Each row is a point. A path goes straight from each point to the next, and from the last back to the first. The post is the endless flat space through its rows: a point in 2 columns, a line in 3, a plane in 4, and so on, so that a path can go around it. Count how often the path circles the post. Going back the other way cancels.

Post (2 x 3)
[[-32   8  -4]
 [ 40 -14   5]]
Path (13 x 3)
[[-69  19  15]
 [ 14  49  16]
 [ 11  39 -51]
 [ -3 -12 -24]
 [ 16  27 -42]
 [ 46  34 -38]
 [-76   9 -31]
 [-34 -11 -42]
 [ 23  41 -43]
 [ -1  19  -4]
 [ 12  -4 -34]
 [  6 -26 -23]
 [ 30 -24  18]]
Times around: 1

Post (5 x 6)
[[-49   7  12  -5 -21   2]
 [-35  16 -15   4   5 -45]
 [ 57 -27 -40   2 -19 -12]
 [ -5  -5 -14 -14  22 -10]
 [-10  22  27  -3  51  22]]
Path (22 x 6)
[[-37  15 -24 -19  48 -17]
 [-95  10 -17  13 -31  13]
 [ 12 -19  -6  25  13 -26]
 [ 23  -6   5  15  -2 -28]
 [-77  13   0 -35  28 -44]
 [ -3  25 -18 -31   8   3]
 [-20  15 -18 -14  34  22]
 [-58  54  21 -13   4  13]
 [ 30  34  26  -4  -4   1]
 [-59   4   2  -5 -23 -61]
 [  6 -22 -17  19 -28 -16]
 [-32  -4 -31  -6  24 -34]
 [ -7  -8 -13 -18   9  26]
 [ 78  30 -32  -8  48   7]
 [  1  24 -14  19  -2  34]
 [-47   5 -29   8  17  16]
 [ 17  33 -20  13  19 -11]
 [-54  24  -4 -31  29 -36]
 [-40  -2  -5 -12 -35 -47]
 [ 10 -29 -12   4 -12 -33]
 [-40  -9 -15   1  28 -21]
 [ 16 -15 -20  10 -19  21]]
Times around: 1

Post (8 x 9)
[[ 18   2 -47  30 -53  -1  -6 -17 -12]
 [-23  61  17 -81 -29 -44   7  13  32]
 [-49  29 -13 -36 -20 -10  11  -8  50]
 [  7  51  28  13 -34 -71  33 -68  14]
 [-16   1 -28  34  42  18  -4  42 -23]
 [-52  52  39  13  12  23 -41  10 -36]
 [-30  -6 -18  31   5 -49 -10 -20  -8]
 [ -3  -2 -32 -38 -11   4   6 -20   6]]
Path (22 x 9)
[[-35  51 -13 -50 -10   1 -39 -78 -13]
 [-68  12  18 -14   8   8 -59 -54  -3]
 [-81  21  22  15 -27  -3 -53   0  -1]
 [ -6  46  29  20  33 -26  57   9  -3]
 [-29  15 -63 -45 -10   1   1   8 -35]
 [ -5 -14 -31  10 -28 -34  -4 -13 -45]
 [-37  53  62  40 -14  -3   7   2 -13]
 [-14  44  47 -17 -30 -21 -40  35   2]
 [ -6  58  23 -16   4 -40 -51  10  -4]
 [  3  59  22  13  12 -13   7 -36 -36]
 [-63  30  -5 -10 -11 -47  41  -3  13]
 [ 18  30   3   5 -73 -21  -3  23 -20]
 [-24 -16 -16  12 -34  36 -32   3   9]
 [  7 -20 -34 -25  21 -40  26 -15  28]
 [ 10  38  55 -35 -46 -27  16  17  25]
 [  0  -9 -12  40   7 -11  48 -40   0]
 [-54  37 -52   4  29 -27  38  33  11]
 [-27   4 -17 -23  29 -35 -12 -48  -1]
 [-15 -25 -34  -3  19  -2 -41 -22  12]
 [-29  52  32  35 -28 -28  -3  11   5]
 [-19  32   2  -3  -1 -10  -5  57 -21]
 [-13  36 -34  22 -35  20   8 -44 -52]]
Times around: 1

Post (11 x 12)
[[-29  -5  13   2  -7   4   9  26 -25 -21   4   3]
 [  0   8  23  36  39  11  -6  46 -26  29  21  -1]
 [-12  -9   4  19   3  -8  -9  20 -16 -25 -14  22]
 [-13 -31   2   4  -9 -17   5   7   5  -3  -2   5]
 [-10 -13   5  16   6  25  -8  19  19 -19  -2   3]
 [  8  -2   2   2  11   6 -12   0   2  15 -16 -23]
 [ -8   5 -28 -10  -7  -7   9  15  -6 -25  -3  26]
 [  5 -16   5 -25   8  -8   5 -25  -2 -31  16  12]
 [ 23 -13   5 -24 -10  26 -29 -37 -14  17  43  15]
 [ -4 -28 -25  19  -3   8  -1   5 -10 -24  -6   2]
 [ 17  73  -9 -15 -23 -31  34 -95   0  10  -7 -19]]
Path (25 x 12)
[[-11 -48 -10   9  19 -39   6  -7 -31 -47  -9  16]
 [-48  15 -20  -8 -11  36   0  -1 -30 -68  37  11]
 [-26   5   5  40  36  39 -23  42  13  13 -31  -6]
 [-31 -14  23  33 -10   5  20  21   6   3 -14   7]
 [-13 -24  44  10 -11 -13  15   0 -34 -34 -11  21]
 [ 19 -33 -26  -7 -15 -33  27 -41  16 -17   6  -8]
 [-23 -46   5 -24 -18 -27 -16  18 -36 -23  37   6]
 [-10  24  -2  -9   2   4 -11 -30  -3 -16  10  -5]
 [  0  39 -12 -28  19  21 -10  22  -2 -12   2  29]
 [-21  11  20  38   0  14   2  25 -41  11   6  17]
 [-16 -35   0   1  11 -37  25 -10   3 -30  -6  18]
 [ -7  20   7  -8  11  25   2   3 -16   9 -14 -12]
 [ -1 -31   9  26 -10  -4  14 -35 -15 -20 -23  -4]
 [ 11 -30 -11  18 -11   6  -5   0 -20 -42   6  37]
 [-14 -17  13   9 -10  16   1  26  -5 -21  30  -5]
 [-24 -13  22 -30   5 -37  -5 -22  17  16   5 -41]
 [ -4 -16  21   1  33 -10  -8 -35  -1  13  -4 -26]
 [  5  -7   6  15  53 -11  29 -35  30  -8   6  10]
 [ 20 -24 -10 -26  15  25   1  33   6 -17 -26   7]
 [-11 -13  22  17 -22 -12   3  33 -20 -14 -16  10]
 [  7   1  28   3  11  26  -5   8   4   5   1 -15]
 [ 10 -30  -8   2  10  -2  -5  27   7   4  -5  26]
 [ 11 -20   1  24  -5   4   2   0 -24  -9  19   4]
 [ 10  -3  19 -58  -4  -9  14 -30  37   6   8 -50]
 [  5 -19 -26  -3  21  12 -15   7   1 -31   8   0]]
Times around: 3

Post (17 x 18)
[[ 14  -6 -11   7  -7  37 -43  45   3  33  62 -25 -26   6  30  -1  25   3]
 [-14  11  40  28   5 -41  -1  27  -4 -21 -25  -1   3  14 -10   3  14  11]
 [-44   3   3  -5 -33  -1  -8  50  -3 -22  39  -6  -5   7 -30  17 -36 -23]
 [  1  -8 -44 -19  11  41   8  -7  27  33   1 -28 -23  14  54  29  38  17]
 [ 20  32  21  19   9 -12  40  21 -24 -58 -30  18  21 -14 -39 -20  -1 -14]
 [-34 -19  -5 -22 -16 -18 -13  32 -42  13  21  18  28  -2 -38 -16  -5  14]
 [ -4  -5 -13   8 -36 -16   5  35 -40   0  53  -8 -11 -41 -36   4 -20  45]
 [-23  34  -7  20   5 -27 -11  -9  21 -32 -16  20   9 -17 -39 -23  13  14]
 [  5  -2  34  17 -20   2 -10 -44  14 -34 -22  19 -15 -11 -14  -1   5 -11]
 [ 21 -20 -15 -13 -21  18   3  30  24  60  13 -18 -27   4  -3   9  25  12]
 [-17  -1   1 -31 -23 -17  -9  -3 -30 -11  48 -38  -1   5 -62 -20 -27  10]
 [ 24  22 -16  10 -36  41 -17  13  19  58  -4 -18   6  36  34   0   6  26]
 [ -5  21  30   4  -3  -5 -18   5  13 -84 -31 -12  56 -31 -48  -3   7  -4]
 [-36  -8  10 -12   1 -27  -3  37 -28  15  41 -35  13 -38 -27 -10 -50 -12]
 [-52  12  16 -33 -53  -2  19  28 -36   6  38 -21  -9 -20 -25 -18  20   2]
 [ -3   4  42  26   8  -1  14   8  26 -27  13  18  26   0 -14 -15  -6  27]
 [ 32  -8 -34 -21 -32 -10  -2   2  21  40  43 -26  12  18  42  15  20   7]]
Path (30 x 18)
[[ 20  14  -1  32   1   4 -20  71 -11  40  16  34  15  32   7  37 -19  32]
 [  0 -25  21   1  -8  24  13  54 -24  34  34  22 -19 -48  16   0   8  26]
 [ 36  21  -2   6 -83  27  47 -15  -3  12  36   3 -35  10  -5 -35 -20  27]
 [-53  27 -18 -17 -17  35  -1  -8  -2 -24  -4 -36 -22  38 -12 -18  13  -5]
 [-60  39 -10  35 -10 -14  -6 -18  30  25 -16  -6  13  18  11 -13 -30 -16]
 [-39  25  -3   3  19   3 -29 -24  33  -7 -68  -3   3  50 -18  37  -6 -15]
 [  2  26  28 -28 -30 -18  18  -2   5 -10  20 -55 -36  15   0   9  21  -7]
 [-40   3  16   6  53  18  14  29   7 -34 -26 -10   2 -26  -2  35 -29   3]
 [-11  29  49  13 -34  31   5  29 -11 -11   9   6  34 -33  -4 -23   9 -17]
 [-21 -29 -15  38  21 -25 -41  54 -10 -37  89  41  18 -16 -58  -4  -9  45]
 [ -6  24   2   1 -39 -26 -30  22  -1   1  16 -41 -35 -24 -34  24  -5 -21]
 [-17 -29  -6 -25  -3 -58   4  18 -54   9  35  26   1 -39  -4   5  21  31]
 [ -7 -35  -7 -59 -49 -26  -5  15 -34  -7  13  37 -26  17 -54 -16  22   1]
 [ -8  -8  34   2 -37  -8   4  47 -18 -13  95 -25 -18  14 -32 -50   7 -20]
 [ 13  13 -11  33  -2   5  34  61  -2 -46  20   8  50 -29  17  26 -17   6]
 [-20 -18   9   9 -20 -35  -6   1 -12   2  -3   5  -7  27 -37 -27  37  44]
 [-69 -19 -11 -22  21  13  52  42  -3  -2 -12   2 -45 -31   4  31 -24   1]
 [ 44   6  25  13 -27 -28  43  14 -31 -22   7   6  -3 -31  25  19 -22  32]
 [ -2  50 -23  26  16  31 -18  64  -3 -50 -22 -32   4 -30  22 -13  26  -8]
 [ 40 -17  -3  23 -18 -13 -42  12 -51  -9  66 -21 -36  10 -35 -25 -17 -14]
 [-20  11 -14  15  23  30  -3  -6  21 -39  21 -26  -1 -42 -21  11  -8  30]
 [-35  -6   6  17 -72  10   8  -5 -23 -16  70  14 -69 -10 -40   9   0  -9]
 [ 19   4  32   1 -21  10  17  44 -18 -14  28   8  63  19  17  -2   2 -15]
 [-42   2 -12 -33   6  16 -59 -10 -11 -25  20 -12  34 -19 -26  -9  16  26]
 [-49  31  24   0  -5   1 -29  33 -17 -20   2 -17 -10 -24 -10 -22   8  26]
 [ 16   5 -25  31  42 -10  -1   6 -14 -11   1   4 -17 -15 -23 -39 -21  33]
 [-23  -8  10  65   3   1  32  50 -31 -26  21   7 -62  -8  -7  -1  16  12]
 [ 21  22  50   9 -57   4  16  17 -27  16   2 -35  36  55 -22 -17   1  35]
 [-11  14  35  12 -35 -17  12   2   4  -3   6 -28 -18  -2  12  34  12  11]
 [-33  28 -30 -11 -33 -13 -26  28  -2  40  25 -18 -27 -67 -30 -12   5  20]]
Times around: 3

Post (17 x 18)
[[  3  17  15   2 -29  -4  18   5  14  -3 -23  -1 -12  18  -1 -22   8  -6]
 [-20 -35  24  27  26 -56 -28 -21  32  17 -15  32  -1  -6 -18  16  -7   5]
 [ 20  45 -47 -20 -20   7 -13  17  25 -21  20 -30   7 -12   4   6 -15  20]
 [ -1 -17  30  32   1  20   6  32  -1  -1 -29 -27  -9 -30   2 -22   3 -15]
 [  0 -35  27  12 -23  14  27  25  11   9 -33   1  13  10  24 -31 -14   5]
 [-29 -15  27  39  48  -5   9   7  16  -3   8  20   4   2 -10  18  11  -9]
 [ -6 -18  15   7   9  -5  22   7  -8  -8   6  16  -5 -10   2 -35 -24 -17]
 [ 12  47 -23 -18 -17  28  10   7   2  17  33 -34   4  -3 -10  19 -26  -5]
 [-45  -8  11   8  41 -26 -26 -29  -2   5 -31  39   0  -6   7  27  11  -3]
 [-22 -21  14 -11   2 -10   2  33  16  14 -10 -11  23 -13 -18 -39  22 -10]
 [-18  -4   5  24  45   4  -4  -8   5   2 -21  25   4  14 -42   4  -9  10]
 [ 18  32 -29  -3 -11  31 -29  -3  33   9  25 -16   1  -6   6 -14 -10  -3]
 [-23  14   6  29  11 -15  12  11 -12  24 -21  -8 -10  19   5 -27  -2   8]
 [ 26  59   7   3 -31  11 -34  -7  23   2  26 -15  29 -15 -16   0  -8  16]
 [  1  -3 -11  19  15 -11  30 -27   3   1 -17 -11  29  16  -7 -26   5  -6]
 [ -2  -4 -23  18  14 -25 -24 -14 -17  -2   2  27   3  23 -11  19   8 -10]
 [  7  49 -41  14  -6  -2 -19  -3  32   7  18  13  26 -11 -10  15 -34 -24]]
Path (25 x 18)
[[  5  23   6   8  22  38  -1  45 -10   9 -27 -24  20 -33   4  16  -8  13]
 [ -4   4  14  28 -12  12   4  21  44  43  20   5  -4 -23 -44  33 -25 -11]
 [  1  -1 -11  -1 -30   6 -21 -32   7 -23  -3   8  11  18 -31  30  52  -2]
 [-28   9   9  16  40 -13 -24 -43  11   9  48  -3  13  -3   7  35   3 -21]
 [ -9  29   9 -31  11 -38  10  -3   3  10  11  13  -8  21 -25  36 -16  -1]
 [  2 -32  35  56  44   5  20  -7  34  -1 -44  56  19  -1 -36 -29 -25   5]
 [ 19  30 -29  11 -36  16  -8  -1 -63  -3  15 -10 -34  -5   4  36 -18  26]
 [ -9   9   9  21   8  14   9 -46  34  21   8  25  56  16 -23 -29  11   7]
 [  3  13  16 -33 -11  39  44  27  -8   3   5 -22  27 -25   9  -3   7 -23]
 [ 27 -11   0 -14 -11  36   6   9   7  17 -36 -20  21   6  17 -26 -11 -24]
 [ -7 -12 -39 -33   0 -18  40 -10   7 -10  26 -47  21 -26  27 -42 -12 -39]
 [-13  31 -25   0  -7   0 -16  31   4   5   4 -30  -4  -6   1   7 -37  -5]
 [-21  24  15  25  95 -29 -37 -41   3  10  13  -6  19  14 -42 -29  31   9]
 [ 12 -30 -28  -6  21 -40 -20 -41  20 -25 -11  23   3 -24  66  33   6  -7]
 [  8  -9 -19  -8 -29  -6   0 -21  41  18   6  16  17  -2   6  23  -5  -7]
 [-15 -18  -4  17  -3 -16  35  -1   0 -16   1  22  30  16   2 -38   0 -25]
 [-14  -1 -30  -2   8  -2  27   9 -11  15  -6 -11  28  20 -19 -34 -11 -36]
 [ 24   0  38  21  43  15 -12  -7  38  -2  19   3  -6 -11  -3  11   9 -20]
 [-12  -2  -7 -44  13   1  26  12  21  16  16   2  46 -31 -48 -21  33 -19]
 [ -3 -47   8  42  15 -22   0  40  41  31  -3  34  33 -34 -23 -24 -32 -29]
 [  3 -20   4   3  36 -25 -22 -12  17   5 -16   8  57 -27 -20 -17  22 -19]
 [ 19  17   9  19 -18  23  20  13  -3 -21   7 -28  19   4  27  14 -12 -11]
 [-24  22  -4  14  -5  32 -17  33  -7  37  10 -14   1  -2  -2 -13   2 -29]
 [-41  10 -11   7  16   2   7   1  48  25  -4   6  28  -4   1   1  16 -22]
 [ 20  -6  32  30 -16 -30 -36 -18  23  15 -32  38  16 -30 -18  31 -30  -2]]
Times around: 1
